Rows are points. Examples show where two turns around zero, p and q, send a point. Write where each new point lands after one turn and then the other. Backwards means that the second turn is done in reverse. Each puzzle has new turns, and all numbers are rounded.

Turn p:
[-0.28, -0.41, -0.10] -> [-0.42,  0.02, -0.28]
[0.19, 0.55, 0.18] -> [0.57, 0.05, 0.19]
[ 0.00,  0.02, -0.23] -> [-0.02, -0.23, -0.04]
[ 0.23, -0.54, -0.22] -> [-0.57, -0.16,  0.21]
[-0.34,  0.13,  0.59] -> [ 0.23,  0.61, -0.24]
[ 0.21,  0.25, -0.21] -> [ 0.21, -0.28,  0.16]
Turn q:
[ 0.07, -0.34, -0.41] -> [0.39, 0.20, 0.31]
[-0.21,  0.34,  0.17] -> [-0.37,  0.06, -0.22]
[ 0.37, -0.18, -0.31] -> [ 0.24, -0.10,  0.45]
[-0.23,  0.18,  0.55] -> [-0.26, -0.16, -0.54]
Where do these land?
q, then p: [ 0.01, -0.07, -0.77] -> [0.57, 0.47, 0.24]
q, then p: [-0.03,  0.39,  0.54] -> [-0.37, -0.25, -0.50]
q, then p backwards: [0.07, 0.15, 0.36] -> [-0.17, -0.13, -0.34]
q, then p: [-0.08, -0.56, -0.16] -> [ 0.16, -0.12,  0.55]
p, then q: [-0.25,  0.04,  0.10] -> [-0.10,  0.11,  0.23]
q, then p: [ 0.28,  0.05, -0.07] -> [-0.13,  0.26,  0.02]

Turn p:
[0.07, 0.34, 0.47, 0.09, 0.13, 0.53] -> [-0.15,  0.71, -0.01,  0.21, -0.03, -0.26]
[ 0.03, -0.02, -0.53,  0.08, -0.42,  0.27] -> [ 0.08,  0.04, -0.21, -0.08, -0.28,  0.63]
[ 0.28, -0.27, -0.29, -0.10,  0.25, -0.06] -> [ 0.12, -0.08,  0.16, -0.41,  0.26,  0.16]
[-0.31, -0.23, -0.29, -0.16,  0.21,  0.24] -> [-0.18, -0.03,  0.31, -0.35, -0.31,  0.12]
[-0.16, -0.02, -0.41, -0.28, -0.41, -0.18] -> [-0.09, -0.42,  0.02,  0.14, -0.13,  0.50]
[ 0.16, -0.15,  0.28, -0.36,  0.01, -0.41] -> [-0.21, -0.33,  0.05,  0.10,  0.48, -0.16]
[ 0.39,  0.14, -0.39, -0.24,  0.01, -0.53] -> [ 0.37, -0.38,  0.20,  0.10,  0.46,  0.34]
[-0.22,  0.34,  0.66,  0.63,  0.30, -0.19] -> [ 0.33,  0.20, -0.16,  0.31, -0.16, -0.91]
[-0.23, -0.14,  0.50,  0.35, -0.08,  0.32] -> [-0.25,  0.29, -0.38, -0.03, -0.29, -0.43]
Turn q:
[-0.45, -0.10,  0.04,  0.12, -0.57,  0.43] -> [ 0.30, -0.07,  0.00, -0.28,  0.28,  0.70]
[-0.34,  0.46, -0.02, -0.10,  0.27,  0.05] -> [-0.13, -0.19,  0.41, -0.41, -0.09, -0.14]
[ 0.58, -0.40,  0.51, -0.27, -0.14,  0.10] -> [ 0.17, -0.40, -0.61,  0.50,  0.15, -0.14]
[ 0.31, -0.07, -0.37,  0.59,  0.35, -0.05] -> [-0.25,  0.63, -0.32, -0.15, -0.29, -0.20]
[ 0.13,  0.37, -0.13, -0.01, -0.39,  0.17] -> [-0.31, -0.03,  0.00, -0.13,  0.45,  0.17]
[ 0.00, -0.06, -0.30, -0.36,  0.49, -0.42] -> [ 0.08,  0.19,  0.42,  0.23, -0.17, -0.58]
[-0.22, -0.20,  0.27,  0.03, -0.01, -0.30] -> [ 0.12, -0.13,  0.11,  0.25, -0.33,  0.19]
Where do these land?
q, then p: [-0.31,  0.04,  0.20,  0.49,  0.07,  0.14] -> [-0.41,  0.11, -0.03,  0.11, -0.07,  0.45]
q, then p: [-0.13, -0.03, -0.01,  0.12,  0.19,  0.43] -> [-0.14, -0.07,  0.21,  0.02,  0.29,  0.32]
q, then p: [ 0.63,  0.72,  0.30, -0.78, -0.67,  0.22] -> [ 0.03, -0.33,  0.49, -1.05, -0.31, -0.76]
p, then q: [-0.27,  0.19,  0.32,  0.03,  0.74,  0.23] -> [-0.49, -0.50,  0.28,  0.39, -0.25,  0.14]
p, then q: [-0.01, -0.49, -0.02,  0.02, -0.29, -0.06] -> [ 0.43,  0.23,  0.22,  0.00,  0.19, -0.06]
q, then p backwards: [-0.09, -0.06, -0.43, -0.29, -0.29, -0.39] -> [ 0.18,  0.53,  0.09, -0.37,  0.23,  0.06]
p, then q: [ 0.00, -0.14, -0.25,  0.05, -0.02, -0.39] -> [ 0.29,  0.09, -0.27,  0.22,  0.04, -0.14]
q, then p: [ 0.13,  0.06, -0.08,  0.27,  0.32,  0.15] -> [-0.02, -0.26,  0.16,  0.25, -0.01,  0.26]
q, then p: [ 0.05, -0.29, -0.03,  0.08, -0.03, -0.34] -> [ 0.25,  0.16, -0.28,  0.15, -0.15,  0.01]

Turn p:
[-0.10,  0.10,  0.13,  0.06, -0.18,  0.81, -0.13,  0.29,  0.01] -> [-0.06, -0.05, -0.06, -0.50, -0.08,  0.44, -0.19, -0.58,  0.08]
[ 0.53,  0.17,  0.26,  0.10, -0.27,  0.50, -0.18,  0.21, -0.16] -> [-0.05,  0.25,  0.03, -0.65,  0.04,  0.31, -0.42,  0.00,  0.22]
[-0.01,  0.32, -0.72, -0.49,  0.59,  0.21, -0.50,  0.18, -0.38] -> [-0.96, -0.20, -0.25,  0.01,  0.38,  0.30,  0.53,  0.03,  0.36]
[-0.02,  0.49,  0.44,  0.10, -0.26,  0.39, -0.33, -0.09,  0.06] -> [ 0.29, -0.34, -0.08, -0.57,  0.02,  0.09, -0.25, -0.15,  0.40]
[ 0.03,  0.46,  0.23,  0.24,  0.07,  0.27,  0.21,  0.50, -0.10] -> [ 0.13, -0.09,  0.53, -0.27,  0.10,  0.53, -0.04, -0.12,  0.14]
[-0.15, -0.37, -0.17,  0.42, -0.10, -0.63,  0.05, -0.14,  0.35] -> [ 0.41,  0.34,  0.10,  0.41,  0.03, -0.61,  0.25, -0.04, -0.16]
[-0.07,  0.01,  0.22, -0.08, -0.40,  0.27, -0.04,  0.52,  0.04] -> [ 0.09,  0.12,  0.14, -0.44, -0.44,  0.29,  0.06, -0.22,  0.02]
[ 0.09,  0.09,  0.06, -0.04,  0.17,  0.35,  0.23,  0.02,  0.32] -> [ 0.20,  0.00, -0.17,  0.08,  0.12,  0.45, -0.12, -0.12, -0.05]
[-0.28, -0.45, -0.26,  0.10,  0.25, -0.37,  0.14, -0.36, -0.38] -> [-0.37, -0.09,  0.12,  0.54,  0.06, -0.54, -0.03,  0.00, -0.32]
[-0.24, -0.36, -0.07, -0.37,  0.30, -0.72,  0.14, -0.28, -0.05] -> [-0.14, -0.14, -0.08,  0.73, -0.26, -0.39,  0.21,  0.41, -0.16]
[ 0.01, -0.16, -0.17,  0.03, -0.42, -0.60,  0.46, -0.51,  0.16] -> [ 0.41,  0.03, -0.10,  0.16,  0.02, -0.54,  0.08,  0.42, -0.64]
[ 0.20, -0.31,  0.04, -0.07,  0.24, -0.48, -0.04, -0.35,  0.13] -> [ 0.05,  0.17, -0.19,  0.50,  0.01, -0.34, -0.10,  0.36,  0.07]
Turn q:
[-0.30,  0.00, -0.34, -0.05, -0.33, -0.60, -0.11,  0.30, -0.19] -> [-0.06,  0.22,  0.03, -0.45, -0.22, -0.17,  0.44, -0.07,  0.53]
[ 0.30,  0.15, -0.29, -0.65, -0.22,  0.35,  0.11,  0.45, -0.55] -> [-0.42,  0.30, -0.06, -0.19,  0.64, -0.25, -0.39,  0.39,  0.47]
[-0.06, -0.12,  0.63,  0.37, -0.26, -0.29, -0.41, -0.45, -0.30] -> [ 0.44,  0.63,  0.22, -0.08, -0.40,  0.40, -0.08, -0.33, -0.29]
[ 0.37,  0.20,  0.42,  0.02, -0.31,  0.05,  0.18,  0.21,  0.04] -> [ 0.07,  0.27,  0.34,  0.00,  0.08, -0.20, -0.08,  0.44, -0.31]
[-0.64, -0.30, -0.01, -0.56,  0.46, -0.07,  0.37,  0.03, -0.05] -> [-0.41, -0.58,  0.14, -0.04, -0.18,  0.55, -0.14,  0.07,  0.55]
[ 0.09, -0.50, -0.03, -0.13,  0.29,  0.40, -0.39, -0.28,  0.32] -> [ 0.23, -0.47, -0.27, -0.15,  0.27,  0.25, -0.36, -0.36, -0.30]
[ 0.10,  0.17, -0.30,  0.42,  0.11,  0.41,  0.22,  0.28,  0.31] -> [-0.33, -0.27, -0.08,  0.30,  0.20, -0.47,  0.22, -0.06, -0.35]
[ 0.19, -0.34,  0.00, -0.14,  0.52, -0.21, -0.41,  0.06, -0.09] -> [ 0.33, -0.15, -0.04, -0.12,  0.46,  0.47,  0.17, -0.20,  0.14]
[ 0.38,  0.18,  0.27,  0.26, -0.48,  0.28,  0.40, -0.26,  0.36] -> [ 0.03,  0.12, -0.07,  0.14, -0.29, -0.35, -0.21,  0.44, -0.71]
[-0.02, -0.07, -0.28, -0.04,  0.14,  0.07,  0.35, -0.11, -0.09] -> [-0.31, -0.11, -0.30,  0.13, -0.02,  0.11,  0.04,  0.14,  0.08]
[-0.39,  0.22, -0.27,  0.24, -0.11, -0.68, -0.25, -0.52,  0.31] -> [ 0.51, -0.04, -0.29,  0.02, -0.76, -0.11,  0.37, -0.30,  0.27]
[-0.02,  0.40,  0.21,  0.25,  0.21,  0.31, -0.05,  0.28, -0.08] -> [-0.10,  0.08,  0.38,  0.45,  0.23, -0.20,  0.00, -0.15, -0.09]
Where do these land?
p, then q backwards: [ 0.22, -0.20, -0.27, -0.28,  0.21,  0.39, -0.34, -0.05, -0.59] -> [-0.26, -0.30, -0.35, -0.09, -0.14,  0.46,  0.42,  0.15, -0.42]
p, then q: [-0.30, -0.52, -0.02, -0.15,  0.09,  0.07,  0.15,  0.64,  0.44] -> [-0.22,  0.47, -0.25,  0.33, -0.41, -0.39, -0.29,  0.13, -0.39]
p, then q: [-0.16, -0.02,  0.11, -0.34,  0.05,  0.08,  0.01,  0.32,  0.07] -> [-0.27,  0.03, -0.06, -0.12, -0.15, -0.21, -0.25,  0.03, -0.22]
p, then q: [ 0.14, -0.43, -0.15,  0.10, -0.22,  0.08, -0.54, -0.26, -0.39] -> [ 0.32, -0.10,  0.00, -0.10, -0.44, -0.07,  0.17, -0.16,  0.65]
p, then q: [ 0.29,  0.44, -0.09,  0.70,  0.19, -0.23,  0.35, -0.24,  0.01] -> [ 0.33, -0.11,  0.35,  0.41,  0.56,  0.49,  0.24,  0.04, -0.12]
p, then q: [ 0.17,  0.31, -0.27,  0.00,  0.16, -0.22, -0.05, -0.23,  0.39] -> [-0.15, -0.27, -0.13,  0.25,  0.33,  0.01,  0.40,  0.18, -0.06]
q, then p: [ 0.02,  0.25, -0.07,  0.05, -0.33, -0.15,  0.58, -0.03,  0.06] -> [ 0.15,  0.07,  0.42, -0.24, -0.26, -0.01,  0.43, -0.04, -0.16]
q, then p: [-0.88,  0.10,  0.12, -0.22,  0.02, -0.20, -0.03,  0.27,  0.14] -> [ 0.63,  0.01, -0.37,  0.02, -0.58, -0.21, -0.24, -0.09, -0.07]
q, then p: [ 0.08, -0.12, -0.03,  0.21, -0.18,  0.54, -0.36, -0.30,  0.00] -> [-0.40, -0.21, -0.15, -0.08,  0.32, -0.46, -0.01,  0.16,  0.19]
p, then q: [ 0.41, -0.43,  0.38,  0.00, -0.07,  0.63, -0.29, -0.26, -0.60] -> [ 0.50, -0.11,  0.05, -0.31, -0.14, -0.24, -0.33, -0.73,  0.57]
q, then p: [-0.11,  0.29,  0.15, -0.30, -0.02, -0.43,  0.01,  0.71,  0.26] -> [ 0.49,  0.21,  0.14,  0.36, -0.56,  0.32, -0.14,  0.28,  0.08]
q, then p: [ 0.11,  0.34,  0.15,  0.24,  0.11, -0.55,  0.51, -0.57,  0.22] -> [ 0.16,  0.52,  0.47, -0.63,  0.11,  0.11,  0.00, -0.12, -0.44]
